Each point is reached from the start by the listed moves, each made 0, 1 or 2 times, or once backwards (-1), plus a little noise. Say if it took an odd or an even number of moves. Then give how often each move was made.

Moves:
(1): -2 31 -26 -1 -3 -23
(2): -19 5 0 4 3 8
(3): 20 15 23 10 4 -9
Start: -1 25 -2 2 -11 7
Points:
27 29 69 25 2 18 => even (-1, 1, 2)
16 121 -9 24 -4 -53 => odd (2, 1, 2)
-26 71 -77 -10 -21 -29 => odd (2, 0, -1)
23 10 49 13 -2 22 => even (-1, 0, 1)

Moves:
(1): 23 -2 -8 -13 -7 -8 -18
(2): -6 6 -17 -8 17 -21 13
(3): -4 -1 16 -12 -16 -24 7
(4): 13 -13 -1 35 12 -10 -3
(5): -12 34 14 -2 5 -11 -16
(6): 31 10 -7 -1 -6 3 26
Start: 6 16 1 5 -11 -10 12
Points:
20 84 -25 -1 25 -49 92 => even (-1, 2, 0, 0, 1, 2)
65 -4 -50 34 34 -89 -2 => even (2, 2, 0, 2, 0, 0)
-7 33 24 69 13 23 -10 => odd (-1, -1, -1, 1, 1, 0)
32 27 4 41 12 -94 -8 => even (1, 1, 1, 2, 1, 0)
26 -35 -31 49 26 -84 57 => even (0, 2, 1, 2, -1, 0)

Moves:
(1): 21 -9 5 -2 15 -11 2 6 12
(2): 10 -5 13 -24 -10 -5 10 -10 -1
(3): 25 21 23 6 8 3 -16 8 -25
(4): -17 18 -17 18 8 1 15 -10 -6
(5): 10 -19 -1 0 35 -2 14 7 -5
(6): -24 6 -13 -23 28 3 -31 -16 10
(7): -18 3 20 4 13 1 12 -10 -1
(8): -18 3 5 -7 18 -16 12 13 7
(9): -8 -6 2 3 -7 -43 -17 19 2
Start: -2 5 3 -4 18 5 7 10 -8
Points:
7 -42 24 -79 70 21 21 -32 52 => even (2, 1, -1, -1, 0, 1, 1, 0, -1)
-40 5 -26 -18 85 -73 -36 64 31 => odd (1, -1, 0, 0, 0, 1, -1, 2, 1)
72 23 51 -13 94 -3 -78 42 -18 => odd (2, -1, 2, -1, 0, 1, 0, 0, 0)
51 -8 111 5 64 -31 49 48 -9 => even (2, 0, 1, -1, 0, -1, 2, 1, 0)
-5 56 41 -23 79 54 42 -85 -37 => odd (1, 2, 1, 2, 0, 1, 2, -1, -1)

Moves:
(1): 7 12 3 -12 -1 1 -8 -9 -28 1 13 22 -17
(2): 3 -1 15 -2 -4 -9 -28 8 1 -21 18 14 4
(3): 7 -23 5 -11 3 2 2 27 -16 4 -19 -7 26
(4): 7 13 14 1 5 29 8 6 19 0 -2 -18 -4
(5): 12 -14 -20 -1 3 10 10 14 6 10 -2 2 12
(6): 28 1 21 2 9 9 -2 6 -4 10 1 -23 6
(7): 5 7 7 6 1 -7 -5 -14 2 -12 -14 17 -6
(8): 15 4 -2 -17 12 -20 12 -15 3 10 -1 13 -9
(9): -19 -20 0 8 2 -1 -5 12 7 9 1 -9 3
(10): -6 19 23 -6 -18 9 -8 -12 -11 14 17 4 7
(11): -11 -28 3 -13 -7 -18 28 -8 -5 -17 -7 -3 -23
(12): -11 6 -4 3 -2 3 20 8 -1 4 25 8 -16
Start: -6 -10 10 6 -2 -1 -1 9 4 -6 6 12 17
Points:
-46 69 43 0 -32 20 -22 -53 -4 -13 53 49 -39 => even (1, 0, -1, 1, -1, -1, 0, 0, 0, 1, 0, 0)
-24 20 21 24 16 22 84 -33 59 -37 -7 -14 -84 => odd (0, -1, -1, 2, -1, 0, 1, 0, 0, -1, 1, 1)
-1 -5 36 -74 -50 56 87 9 -57 -1 45 58 -32 => even (2, 0, 1, 2, 2, -1, 0, 0, -1, 2, 2, 1)
-29 -102 -4 28 -15 -32 23 -6 -15 -26 -6 35 -37 => odd (1, 0, -1, -1, 2, 1, 2, -1, 2, 0, 2, 0)
-52 -87 -43 23 4 9 99 45 22 33 16 13 -19 => odd (0, -1, 0, 0, 2, 0, 1, 0, 2, 0, 1, 2)
56 -121 31 -6 42 32 13 107 4 4 -9 -41 37 => even (1, 1, 1, 1, 2, 2, 0, 0, 2, -1, 1, 0)
98 -183 29 -39 38 -83 17 83 -9 -54 -77 -5 83 => even (-1, 2, 2, -1, 2, 2, 1, 1, 0, -1, 2, -1)

Moves:
(1): 7 1 -3 9 -13 9 0 -10 -9 5 -8 -11 0 5 -9 -3 9 -2 17 12 18
(2): -7 6 -4 -14 -6 9 3 6 2 1 -6 0 -8 5 -6 -6 -8 20 -3 10 -3
(3): 12 0 -7 14 -10 -1 -6 -2 -6 1 -4 -10 17 -1 -1 -10 9 -6 1 -5 -2
(4): 8 4 4 -9 11 -4 -11 -1 -12 -19 0 -16 12 -10 19 5 -14 1 -9 -5 -11
(5): 5 14 1 17 3 19 15 -5 -20 -10 -11 -4 2 -11 5 -33 12 -9 15 18 32
(6): 20 1 -17 14 12 23 -15 -13 -12 13 8 7 5 -5 -7 -14 6 -12 22 26 -4
(7): -15 0 6 -16 -1 -4 1 10 -16 5 3 -10 13 -10 0 1 -4 8 -14 2 9
(8): 11 3 -6 -9 -14 -4 -19 -13 -4 7 -17 17 2 -2 2 -14 -11 4 7 8 4
(9): -10 14 -2 3 18 14 -17 8 1 2 0 -6 10 0 1 -5 -5 -7 -7 36 -8
(10): -12 13 -5 14 -12 -13 -7 1 -4 -2 -10 1 8 -7 -9 5 -3 19 18 -7 3
(11): -4 -28 -8 8 10 -5 12 -4 -2 4 0 -4 -19 -12 23 3 13 -5 2 -7 -17
(12): 9 8 -8 25 -21 -1 -24 -15 -3 24 -6 -7 -12 0 -25 -7 -15 -15 7 -16 -3
(13): -11 23 -2 2 -1 2 -14 -18 -1 21 -7 -2 -6 -9 8 -4 16 13 -12 -5 -17
(14): 12 -19 -10 -31 19 -5 -7 3 -1 -1 -19 -2 -3 29 -27 -2 14 -7 -12 -24 -1
(15): 2 -13 9 -1 -2 25 -13 4 -1 -10 -5 -5 1 6 -4 -5 4 36 11 -15 -15
(16): 20 -23 -3 -3 6 -7 -2 -2 4 -4 12 10 6 16 6 4 -4 -7 -31 8 7
(17): 18 13 8 6 32 -16 4 8 24 -14 16 -20 5 -1 -12 12 -8 -22 4 14 11
(18): 18 11 -4 8 7 10 -7 6 3 5 -11 -13 -10 2 -1 11 10 1 20 -2 13
Start: 2 -15 6 7 25 14 7 8 10 -24 10 5 -32 14 14 28 -13 -8 18 -1 -14
Points:
128 -48 27 -78 28 91 -11 10 -28 -105 -74 -6 -23 88 23 -34 14 74 15 -6 101 => odd (1, 1, 0, 1, 2, -1, 0, 2, -1, -1, -1, -1, 0, 1, 2, 2, 0, 2)
81 37 29 48 59 34 -124 -2 29 -41 36 -34 87 11 15 -7 -49 2 -23 108 -9 => odd (0, -1, 2, 0, 0, 0, 1, 2, 2, 0, -1, 0, 1, -1, 2, 2, 2, 0)
26 -78 -4 -44 168 18 14 16 -27 -47 30 -55 -38 -24 117 61 57 -38 -39 -34 -88 => even (-1, -1, 0, 2, 0, 1, 1, -1, 0, -1, 2, -1, 1, 1, 0, 0, 0, 1)
42 -13 11 -42 69 31 -100 -45 -42 -3 -62 -37 -50 -2 72 -4 -9 0 -56 -28 -40 => odd (0, -1, -1, 2, 1, -1, 1, 2, 1, -1, 1, 1, 2, 1, 1, 1, 0, 1)
-54 -48 -41 85 53 154 -34 -8 -89 21 -50 -27 -45 -11 -28 -34 92 53 166 59 -25 => odd (2, -1, -1, -1, 1, 2, 1, -1, 2, 2, 2, 0, 0, 1, 2, -1, -1, 0)
73 -1 -59 40 11 61 -77 -25 25 0 -45 29 -25 44 -80 -38 28 96 120 -36 -66 => even (-1, 2, 2, -1, 0, 2, -1, 1, -1, 2, 0, 0, 1, 1, 2, 0, 1, 0)
64 35 -49 22 66 58 17 27 -39 -47 -44 -70 2 24 -3 1 54 -12 83 49 54 => odd (1, 2, 2, 1, 1, 1, 0, -1, 0, 1, 0, -1, 0, 1, -1, 0, 0, 2)
17 14 -12 -36 58 17 -64 9 20 10 13 42 21 36 67 42 -9 -39 -81 66 -51 => odd (-1, -1, 1, 0, -1, 0, 0, 1, 2, -1, -1, -1, 1, 0, -1, 1, -1, 1)
